Rows are points. Each copy is the shape, with its points in the same order, turned, moved and blurred by noise. Is it also mirrored, or only turned?
(in the rows, 128 means zero)

Shape (5 x 2):
[[149 123]
 [112  79]
 [208 170]
 [121 210]
 [136  90]]
Copy 1, 5 rows:
[[114 112]
 [ 65 124]
 [172  88]
 [182 179]
 [ 74 117]]
Copy 1 is: only turned
Copy 2, 5 rows:
[[141 116]
 [ 84 138]
 [190  61]
 [211 147]
 [ 95 129]]
Copy 2 is: only turned

Shape:
[[135 172]
 [145 169]
 [ 85 101]
 [202 157]
 [ 85  74]]
Copy 1, 5 rows:
[[181 123]
 [165 109]
 [103 163]
 [164  52]
 [ 74 164]]
Copy 1 is: only turned
Copy 2:
[[ 97 145]
 [ 98 157]
 [165  93]
 [113 209]
 [195  96]]
Copy 2 is: only turned
Copy 3 (5 x 2):
[[162 112]
 [158 122]
 [ 96  56]
 [142 179]
 [ 69  53]]
Copy 3 is: mirrored

Shape (6 x 3):
[[ 56  89 190]
 [157 143 135]
 [ 90 115 229]
 [140 188  88]
 [113 155  92]
 [130  90 133]]
Copy 1:
[[ 76 165  57]
 [132 132 157]
 [ 43 145  89]
 [186  83 151]
 [180 110 122]
 [131 181 126]]
Copy 1 is: mirrored
Copy 2, 6 rows:
[[113 207 190]
 [140  94 137]
 [164 187 215]
 [ 94  49 146]
 [ 82  90 140]
 [126 149 121]]
Copy 2 is: mirrored

Shape (7 x 3):
[[115 190 207]
 [ 94 131 172]
 [ 93 142  90]
 [145 152 177]
 [190 117 109]
 [117 110 132]
 [ 45 137  57]]
Copy 1 (7 x 3):
[[ 28  96 135]
 [ 99  91 149]
 [144 153 151]
 [ 80  99 105]
 [147 136  49]
 [140 106 126]
 [175 177 203]]
Copy 1 is: mirrored
Copy 2:
[[174 115 207]
 [132  98 149]
 [ 72 156 135]
 [173 134 150]
 [157 190  81]
 [119 127 109]
 [ 16 150 137]]
Copy 2 is: only turned
Copy 3 (7 x 3):
[[146  37 202]
 [109  96 183]
 [ 78  95 106]
 [158  83 169]
 [173 130  93]
 [112 120 142]
 [ 21  88  97]]
Copy 3 is: mirrored

Shape (10 x 4):
[[145  91  82 143]
 [215 191 186 170]
 [ 70 119 129  79]
 [105 125 108 142]
 [149 169 115 167]
 [ 66  93  98  54]
 [204 168 124 203]
 [ 73  85 183 136]
 [129 151  88 126]
 [129 170 127 164]]
Copy 1:
[[130  84 171 133]
 [132 195 128 242]
 [151 128 108  70]
 [116 120 154 113]
 [100 150 163 175]
 [149  95  97  30]
 [ 98 152 184 217]
 [197 171 164  76]
 [ 90 115 126 132]
 [103 165 151 153]]
Copy 1 is: only turned
Copy 2 (10 x 4):
[[207 141 125 176]
 [119 168  45  68]
 [120 112 184 187]
 [155 132 124 189]
 [145 170  78 159]
 [146 116 224 199]
 [171 182  32 126]
 [131  47 134 164]
 [151 171 127 181]
 [126 150  85 167]]
Copy 2 is: mirrored
Copy 3, 10 rows:
[[102  73 163  97]
 [175  82  19  96]
 [ 77 155 152 171]
 [128 116 157 127]
 [163 110 113  92]
 [ 41 152 180 161]
 [184  67  84  64]
 [117  94 140 216]
 [117 133 141  92]
 [163 122 116 112]]
Copy 3 is: mirrored
